Rows are points. The points of each table are mixes of a few directions, plus a little noise. How many directions does each table use, and how many do they share? Where both have some left over, give the other angles between the two spaces (their principal angles), to ten degrees, smallest first.
In the rows, 128 means zero.

First, 4 rows:
156 55
113 169
134 111
109 177
Second, 5 rows:
147 144
151 148
109 111
61 69
172 167
Directions: first 1, second 1, shared 0; angles 70

First (7 x 3):
51 119 117
189 75 137
174 183 134
110 193 125
120 59 127
98 135 124
154 132 131
Second:
118 125 114
128 127 111
107 124 128
183 138 69
216 148 182
88 122 182
56 112 111
Directions: first 2, second 2, shared 1; angles 90

First:
138 99 125 97
112 173 50 116
159 43 208 102
135 110 130 111
134 110 129 110
112 172 77 134
131 123 164 150
106 194 137 203
Second:
178 154 134 119
124 79 115 145
65 130 131 128
123 222 155 97
147 55 107 153
Directions: first 2, second 2, shared 0; angles 60, 90

First (8 x 6):
128 107 131 57 175 61
128 114 129 80 160 81
129 148 125 194 84 191
128 110 130 68 168 70
128 133 127 146 116 145
128 157 125 228 61 224
127 119 130 98 148 99
127 135 127 152 112 152
Second, 8 rows:
159 120 141 91 176 90
50 150 95 219 11 221
143 124 133 111 151 109
116 130 123 143 109 143
125 128 127 132 124 131
181 114 150 67 206 65
114 132 122 143 108 143
136 126 131 119 141 118
Directions: first 1, second 1, shared 0; angles 30

First:
207 109 149 103 198 126 107 144
160 120 135 119 154 127 120 134
39 148 106 152 53 131 152 112
58 144 111 147 69 131 146 114
210 109 150 106 196 126 105 144
158 122 133 119 151 127 120 133
66 142 111 146 74 129 144 116
Second (9 x 8):
131 126 162 142 194 107 101 129
127 132 134 130 135 124 123 129
141 100 113 124 131 133 135 125
109 162 122 124 82 136 137 130
90 206 144 131 76 127 125 134
91 202 145 131 83 126 125 134
177 25 72 110 131 149 159 118
100 189 180 145 159 105 96 135
186 7 79 115 162 144 150 118
Directions: first 1, second 2, shared 0; angles 40

First (9 x 9):
76 147 90 176 110 134 71 93 126
129 189 47 162 126 116 108 103 85
166 139 148 116 145 100 136 142 149
138 90 172 95 131 142 161 150 138
115 109 149 126 124 134 122 129 144
108 75 228 126 128 116 92 140 219
135 93 129 82 124 173 197 150 80
128 135 134 139 130 114 109 124 146
156 177 57 129 135 125 155 121 67
Second, 8 rows:
118 99 65 79 116 210 166 111 7
130 119 111 111 130 149 112 112 94
126 122 130 127 136 125 43 91 131
97 123 159 158 115 116 138 144 179
178 168 97 121 150 100 117 122 109
143 142 146 137 137 98 118 133 161
154 116 167 110 140 111 139 145 157
78 135 149 181 101 115 190 166 187
Directions: first 3, second 4, shared 3

First (8 x 11):
249 129 108 199 140 176 126 164 89 121 110
30 127 147 70 121 89 131 97 160 133 143
39 128 143 75 120 92 129 100 158 132 142
144 127 123 139 130 135 129 135 122 126 127
120 128 131 121 128 124 129 125 131 128 129
143 128 126 138 130 134 127 133 124 128 126
89 129 134 107 126 113 130 118 140 128 134
213 127 113 178 135 163 128 154 100 126 114
Second:
114 172 80 104 149 148 88 110 75 126 67
118 138 145 162 159 137 122 121 141 127 133
145 86 135 98 106 95 133 139 113 118 161
126 160 82 100 72 157 147 134 138 148 78
103 126 94 184 102 160 116 118 141 134 127
127 163 148 133 165 139 134 125 143 133 107
142 82 114 83 107 91 112 132 78 111 152
132 85 144 162 80 124 160 142 176 134 179
144 140 209 126 212 103 140 131 146 120 149
Directions: first 1, second 4, shared 0; angles 80

First (9 x 12):
165 169 148 249 105 135 84 68 81 140 104 118
116 149 154 28 174 162 145 156 129 152 155 120
87 81 74 157 151 97 159 96 156 94 123 136
153 128 126 204 80 110 102 115 116 120 106 131
136 142 153 62 130 147 128 167 127 145 141 125
125 123 141 38 128 136 141 184 146 136 144 131
96 93 86 154 148 105 151 100 149 102 124 134
127 127 144 34 128 140 139 186 143 139 145 129
146 139 125 227 107 119 103 81 105 123 107 126
Second, 8 rows:
131 133 136 107 130 133 124 130 120 126 125 115
84 126 95 198 207 135 161 57 139 140 150 154
150 101 114 186 46 95 121 180 162 130 126 177
127 139 139 93 147 140 125 120 112 125 125 104
105 138 122 130 184 142 142 86 119 132 136 118
145 95 105 210 48 91 126 175 170 132 129 191
118 156 151 49 188 159 126 95 91 123 124 71
164 135 161 51 73 129 99 181 110 117 108 95
Directions: first 3, second 2, shared 1; angles 40
